Each row is a point. Each copy is the shape, with its points in the same order, turned, moved and blurred by noise. Say if it was mirrored as well.
In the rows, 128 means zero.

Shape (6 x 2)
[[ 77  95]
 [152 164]
 [112  98]
 [168 155]
 [163 136]
 [104 116]]
Copy 1 (6 x 2)
[[ 71  95]
 [161 147]
 [ 92 120]
 [161 168]
 [135 169]
 [108 110]]
Copy 1 is: mirrored
Copy 2 (6 x 2)
[[100 184]
 [137  88]
 [131 165]
 [153  88]
 [159 107]
 [116 152]]
Copy 2 is: mirrored
Copy 3 (6 x 2)
[[173 107]
 [ 71 122]
 [148 136]
 [ 75 147]
 [ 95 147]
 [142 123]]
Copy 3 is: only turned
Copy 4 (6 x 2)
[[ 68  83]
 [138 158]
 [102  90]
 [155 150]
 [153 128]
 [ 93 108]]
Copy 4 is: only turned

Shape (9 x 3)
[[171  54 136]
 [102 163 123]
 [162  92 151]
 [167 104 108]
 [ 91 148 136]
 [169  96 113]
 [ 79 126 116]
 [164  94 146]
 [ 94 124 113]]
Copy 1 (9 x 3)
[[ 97 186 125]
 [181  90 117]
 [132 175 110]
 [108 139 100]
 [183 105 135]
 [107 148 103]
 [161  97 158]
 [132 171 108]
 [156 106 148]]
Copy 1 is: mirrored
Copy 2 (9 x 3)
[[186 118 188]
 [103 126  90]
 [181 131 152]
 [167  90 143]
 [100 143 104]
 [173  94 149]
 [ 85 127 130]
 [181 125 149]
 [ 95 118 130]]
Copy 2 is: only turned

Shape (9 x 4)
[[141 155 149 151]
 [163 133  76  65]
 [153 125 193 164]
 [155 144 174 129]
 [ 89  93 130 180]
 [138  98 147 147]
 [134 104 120 134]
 [ 98 141 156 103]
 [103  94 141 133]]
Copy 1 (9 x 4)
[[150 113 188 125]
 [ 79  74  89 113]
 [120 156 214 116]
 [108 113 204 118]
 [178 176 152 146]
 [122 159 154 125]
 [124 142 134 128]
 [127 108 167 177]
 [125 156 140 164]]
Copy 1 is: mirrored
Copy 2 (9 x 4)
[[134  90 133 118]
 [ 59 161 189 117]
 [162  86 108  65]
 [147 102 135  88]
 [131 110  63 151]
 [125 121  91 103]
 [110 132 108 110]
 [164 142 151 132]
 [133 148  95 122]]
Copy 2 is: mirrored
Copy 3 (9 x 4)
[[130 159 147 111]
 [ 97 127  41 111]
 [ 91 157 190 111]
 [101 142 154  89]
 [133 143 162 194]
 [ 91 148 152 150]
 [101 142 119 155]
 [132  93 141 119]
 [103 120 143 165]]
Copy 3 is: mirrored

Shape (12 x 8)
[[140 131 125  97  85 109 108 103]
 [109 177 112  66  95 128 111 123]
 [121  87  88 166 109 101 120 147]
 [121  91 152 155 149  84 135 128]
 [112  54 156 173 127  87 121 177]
 [139 160 144 152  91 130 109 142]
 [ 92 132 145 154  78 125 131 150]
 [112  81 138 168 110 102 130 100]
 [176 145 119  55  72 132 156 104]
 [111 148 122  88  99 117 180 112]
 [146 148 120  70 129 175 168  95]
 [ 86  79 160 156 103 138 109 145]]
Copy 1 (12 x 8)
[[120  80  91 151 116 146 125 119]
 [107 104 112 198 116 155 168 105]
 [ 95 112 108  95  95  79 127 152]
 [165 142  99  97 116  95 119 151]
 [160 137 104  76  60  62 109 132]
 [113 123 136 160 107 119  91 111]
 [110 147 116 154  66 115 104 129]
 [140 120  95  99  94 121  99 172]
 [ 91  98  57 153 146 178 135  74]
 [104 153  64 166 121 156 148 126]
 [105 149  98 134 154 201 160  97]
 [144 131 128 102  46 125 108 134]]
Copy 1 is: only turned
Copy 2 (12 x 8)
[[103 105 130  73  97 118 135 147]
 [131  99 162  64 140 105 100 144]
 [132  74  81 151  96 122 152 149]
 [106 117 114 172  88 165 136 143]
 [ 88  99  67 197  95 139 131 167]
 [119 121  82  96 129 128 104 114]
 [ 94  82  90 132 135 121 104 117]
 [ 86  96 101 146  95 154 167 122]
 [103 128 161  57  71  63 114 125]
 [111  89 174 110  95 102 107 102]
 [129 153 189 100 113  74 137 102]
 [ 69  99  86 160 150 129 144 144]]
Copy 2 is: only turned
